Rows are points. Each copy is the shape, with its points in the same order, turned, moved and blurred by noise. Is it also mirrored, or only turned?

Shape:
[[ 40  35]
 [-29  -2]
 [-28 -43]
 [ 72   3]
 [-84   9]
 [ 38  25]]
Copy 1, 6 rows:
[[-42  35]
 [ -8 -23]
 [ 54 -22]
 [ -9  66]
 [ -9 -89]
 [-36  29]]
Copy 1 is: only turned
Copy 2, 6 rows:
[[-40  37]
 [-15 -39]
 [ 19 -41]
 [  0  71]
 [-38 -77]
 [-36  29]]
Copy 2 is: only turned

Shape, 7 rows:
[[ -30   20   -2   10]
 [-108    4    8   10]
 [ 121   -5    1  -78]
 [ -35  -15   38  -15]
 [ -24   30   28   12]
 [  19  -29    5   13]
 [  30    1   45  -12]]
Copy 1, 7 rows:
[[-25   9 -22  23]
 [-52  39 -91  25]
 [113 -40  66 -27]
 [ -2  36 -39 -21]
 [-26  33  -3  13]
 [ -6 -21  -3 -35]
 [ 19  20  24 -31]]
Copy 1 is: only turned
Copy 2:
[[ 12  -5  34  16]
 [ -1 -39  46  91]
 [-10  51 -91 -95]
 [ 17 -29 -20  44]
 [ 21 -37  25   5]
 [ 44  27 -11  12]
 [ 35 -14 -33 -21]]
Copy 2 is: only turned
Copy 3, 7 rows:
[[ -42   -7   -7   35]
 [ -52  -66  -42   74]
 [  41   34   55 -110]
 [ -15  -63   17   24]
 [ -56  -28   20   29]
 [  15    8   31   24]
 [ -14  -17   59   -9]]
Copy 3 is: only turned

Shape (14 x 8):
[[ 77  36  -4 -26 -43 -17  37 -44]
 [-45  13 -20 -26  62  30  12  56]
 [ 43 -63  53  29 -58  82  27 -46]
 [-48 -18  55  17 -54   6 -61  59]
 [ 41 -62  -2 -27  30 -32 -39  69]
 [-13 -47  56  31  33 -31 -42  -4]
 [-22 -22  13 -69  61  55  -6  61]
 [ 37  51 -11  -3 -49   3 -72  10]
 [-26 -40 -26 -50 -14  84   3  -9]
 [-29  51 -37  35  17 -38 -29  53]
 [-13  45 -36 -14  41 -12 -53  65]
 [ 49  25 -49 -56 -40  78 -33  50]
 [-22 -21  -6   2   5 -37  51 -56]
 [ 31  36  12  -7  54  26 -56  18]]
Copy 1:
[[ 27 -24  30  -1  59  14 -97   9]
 [ 10 -38 -20 -82 -28  40  47 -14]
 [ 48 -55  16 121 -15  45 -28   2]
 [ 49  25 -42  32   0 -36  75  25]
 [ 52 -26 -88 -26  24 -12   4 -74]
 [ -2  -8 -81  24 -42 -36  -9 -11]
 [  6 -81 -49 -47   7  46  70 -24]
 [ 14  59 -15   5  73  18  -6   6]
 [  2 -60  41  20   7  45  50 -44]
 [ 26  63 -26 -81 -15   0   8  -1]
 [  5  36 -46 -85  20  25  32 -16]
 [ 43  -1  14 -13  92  83  37 -33]
 [ -3 -43  33 -10 -45 -35 -58 -16]
 [-19   6 -69 -26  23  58  -4  -1]]
Copy 1 is: mirrored
Copy 2:
[[ -6  30 -49  88 -64  13   8  37]
 [ 52 -11  30 -65  30   2 -19  39]
 [-98 -68 -10  62 -12 -43  40  39]
 [-24 -70  53   8  12  14  -1 -85]
 [ 71 -50 -14 -39 -55 -25  27 -24]
 [ 30 -42  39   9 -13 -96  -6 -49]
 [ 24 -42  49 -91 -33  -1 -15  57]
 [ -1 -30 -49  37 -38  27 -62 -42]
 [-63 -13 -15 -53  -7 -13   6  45]
 [ 79   2 -19   6  49  31 -42 -39]
 [ 74 -16 -15 -47  10  23 -61 -20]
 [-19 -46 -60 -31 -46  75 -27  37]
 [  1  51  -1  33  18 -64  36  16]
 [ 43 -39  -9  -3 -23 -31 -76   9]]
Copy 2 is: mirrored
